Rows are points. Any point is a mix of the corners, with weights that add up to 1. It lies inside the corners' shape when no weight is negative. Is each point inside? If not, which corners have a negative weight?

Corners:
(1): [0.40,0.99,-0.38]
(2): [-0.03,0.48,-0.08]
(3): [0.12,-0.44,0.54]
(4): [0.08,-0.64,-0.29]
Points:
[0.25,0.58,-0.35] => outside (3)
[0.08,-0.18,-0.13] => inside
[0.07,-0.26,-0.48] => outside (3)
[0.28,0.59,-0.24] => inside
[0.06,0.48,-0.13] => inside
[0.02,0.46,-0.10] => inside

Corners:
(1): [-0.73,0.55,-0.07,0.73,-0.19,-0.51,0.26,-0.07,-0.06,-0.54,0.14]
(2): [0.40,-0.68,-0.75,0.58,0.62,-0.50,0.22,0.36,-1.05,-0.12,-0.31]
(3): [-0.19,-0.20,-0.26,-0.95,-0.46,0.27,-0.35,0.18,0.17,-0.43,0.14]
(4): [-0.59,0.22,0.20,-0.04,0.63,-0.21,-0.06,0.11,-1.28,-0.14,0.15]
(5): [0.27,0.19,-0.32,-0.73,0.04,0.27,-0.22,0.26,-0.30,0.59,0.58]
(6): [0.16,0.52,0.19,-0.16,-0.03,-0.20,-0.51,-0.46,-0.08,-0.70,-0.17]
(7): [-0.27,0.24,-0.70,-0.87,-0.25,-0.28,-0.89,0.48,0.00,-0.13,-0.59]
(8): [0.97,-0.18,0.49,-0.01,-0.68,-0.84,0.21,0.27,-0.48,0.71,0.22]
(9): [-0.23,0.05,-0.40,-0.95,0.10,-0.59,0.41,0.28,0.22,0.35,0.01]
(10): [0.28,0.37,0.53,-0.12,-0.14,-0.07,0.13,0.53,0.45,-0.29,0.41]
(11): [-0.25,-1.01,0.64,1.12,0.12,-0.49,0.12,-0.14,0.25,0.64,0.97]
(12): [-0.04,-0.21,-0.11,0.20,0.37,0.64,0.38,0.32,-0.21,-0.12,-0.53]
Points:
[0.16,0.01,0.12,-0.28,-0.28,-0.28,0.04,0.24,0.20,0.14,0.17] => outside (2, 4)
[0.14,-0.02,0.33,0.44,0.07,-0.76,0.26,0.03,-0.22,0.18,0.58] => outside (3, 7, 12)
[0.14,0.26,0.23,-0.14,-0.06,-0.13,-0.07,0.19,0.09,-0.27,0.16] => inside
[-0.22,-0.06,-0.11,-0.26,0.06,-0.14,-0.08,0.14,-0.04,-0.11,0.11] => outside (8)
[-0.34,0.20,-0.07,0.10,-0.16,-0.25,0.03,0.09,-0.05,-0.32,0.13] => inside
[-0.01,0.05,-0.02,-0.10,-0.10,-0.13,-0.25,0.18,-0.16,-0.15,0.03] => outside (9)
[0.10,0.07,0.16,-0.05,-0.25,-0.28,-0.12,0.16,0.22,0.23,0.13] => outside (2, 3, 4)
[-0.05,-0.41,-0.04,0.29,0.01,-0.12,0.02,0.33,-0.22,0.17,0.24] => outside (6, 9)

Corners:
(1): [-0.17,0.16,0.24,-0.32,-0.21,-0.26,-0.23,-0.62,0.27,0.31,-0.40,-0.29,0.50,-0.80,-0.28,0.11,-0.70,0.40,0.93,0.34]
(2): [-0.14,-0.25,-0.15,-0.35,-0.02,-0.70,0.17,0.02,-0.68,-0.17,0.48,0.46,-0.19,0.00,0.10,0.46,0.70,-0.52,-0.31,-0.03]
(3): [0.09,-0.06,-0.26,0.32,0.43,-0.14,-0.66,0.21,0.04,-0.19,0.09,-0.26,0.72,0.13,0.48,-1.04,-0.17,0.24,0.33,-0.12]
(4): [-0.30,-0.43,0.18,-0.15,-0.05,-0.51,0.25,0.42,-0.60,-0.74,-0.09,0.05,0.20,0.11,0.11,0.22,0.65,-0.42,-0.37,0.71]
(5): [0.28,-0.25,0.30,-0.40,-0.35,-0.13,-0.12,-0.55,0.58,0.17,-0.35,-0.74,0.05,-0.54,-0.09,-0.08,0.04,-0.06,0.40,-0.14]
(6): [0.30,-0.32,0.24,-0.21,-0.29,-0.28,0.03,-0.49,-1.19,0.05,-0.46,0.05,-0.26,-0.33,-0.39,0.28,0.77,-0.68,0.29,-0.17]
(7): [-0.48,-0.13,-0.54,0.74,0.38,-0.66,-0.21,-0.12,-0.84,-0.92,0.19,-0.05,-0.32,0.24,0.25,0.07,0.27,-0.39,-0.51,-0.02]
(8): [0.28,-0.12,0.01,0.69,0.12,-0.28,0.18,-0.33,0.60,0.15,0.08,-0.17,0.29,0.51,0.64,-0.79,-0.63,0.27,0.47,0.09]
(9): [-0.28,-0.45,0.13,0.62,0.41,-0.93,-0.27,0.54,-0.74,0.17,0.47,-0.43,-0.32,-0.16,0.02,0.78,0.31,-0.48,-0.20,0.38]
(10): [0.01,0.17,-0.04,0.31,-0.03,-0.55,-0.35,0.44,-1.10,-0.82,-0.06,0.05,-0.14,0.20,-0.04,0.66,0.82,-0.59,0.19,-0.36]
(11): [0.06,-0.22,0.03,0.34,0.36,-0.17,-0.46,-0.40,0.43,-0.24,0.61,0.23,-0.39,-0.01,0.16,-0.51,-0.30,0.28,0.17,0.56]
(12): [0.09,-0.11,-0.36,-0.27,-0.60,-0.29,-0.13,0.52,-0.94,-0.10,0.15,0.05,-0.61,-0.17,-0.41,0.35,0.46,-1.10,0.32,0.13]
(13): [0.04,0.24,0.26,0.52,0.96,-0.12,-0.52,-0.21,0.31,0.26,-0.04,-0.87,0.44,0.50,0.14,-0.29,-0.58,0.04,-0.31,0.23]
(14): [0.19,-0.09,0.13,-0.21,-0.67,-0.20,-0.13,-0.78,0.07,0.66,-0.18,-0.29,0.22,-0.27,-0.89,-0.24,0.12,0.47,0.64,0.00]
(15): [-0.10,0.28,0.50,-0.42,-0.43,0.13,0.04,-0.31,0.40,0.68,-0.27,-0.24,0.04,-0.56,-0.09,-0.73,-0.09,0.58,0.68,0.09]
(16): [0.59,0.09,0.34,-0.09,-0.31,0.16,0.39,-0.72,0.54,0.44,0.06,-0.16,0.25,-0.79,-0.72,-0.71,-0.26,0.53,0.37,-0.03]
(17): [-0.27,-0.01,-0.02,0.48,0.82,-0.11,0.21,0.15,0.09,-0.21,0.54,-0.56,0.34,0.42,0.24,-0.51,0.29,-0.36,0.26,0.50]
(18): [-0.60,-0.51,0.27,0.62,0.10,-0.49,0.06,-0.16,-0.03,-0.36,-0.34,0.42,-0.30,0.17,-0.17,0.31,0.42,-1.07,-0.01,-0.11]
(19): [-0.14,0.53,0.30,0.31,-0.11,-0.21,-0.64,-0.32,0.42,0.16,-0.05,-0.53,0.74,-0.22,0.41,-0.63,-0.15,-0.28,0.28,0.63]
(20): [0.36,0.06,-0.18,0.44,0.40,0.42,-0.18,-0.51,0.61,0.46,-0.32,-0.38,0.46,-0.18,-0.09,-0.40,0.18,0.18,0.10,0.42]
(21): [-0.28,-0.17,0.25,0.46,0.02,0.41,-0.19,-0.19,-0.11,0.16,0.28,-0.34,0.51,0.23,0.21,-0.13,-0.15,-0.12,0.20,0.10]
Points:
[-0.05,-0.11,0.05,0.30,-0.01,-0.24,-0.11,-0.18,-0.09,0.01,0.08,-0.07,-0.04,-0.05,-0.03,-0.18,0.28,-0.33,0.20,0.05] => outside (1, 4, 13)
[-0.34,-0.15,0.10,0.19,0.09,-0.49,-0.08,0.07,-0.49,-0.41,0.21,0.07,0.30,0.15,0.30,-0.08,0.26,0.05,0.12,0.46] => outside (5, 12, 13, 16, 18, 20)
[-0.17,-0.08,-0.09,0.31,0.33,-0.43,-0.28,0.15,-0.06,-0.24,0.10,-0.19,0.06,0.02,0.25,-0.05,0.07,-0.28,0.06,0.24] => outside (6, 14, 16, 21)
[-0.05,-0.07,0.33,0.01,0.04,-0.25,-0.10,-0.26,0.07,0.16,-0.03,-0.23,0.29,-0.13,-0.07,-0.11,-0.04,0.00,0.31,0.17] => outside (7, 12, 20)
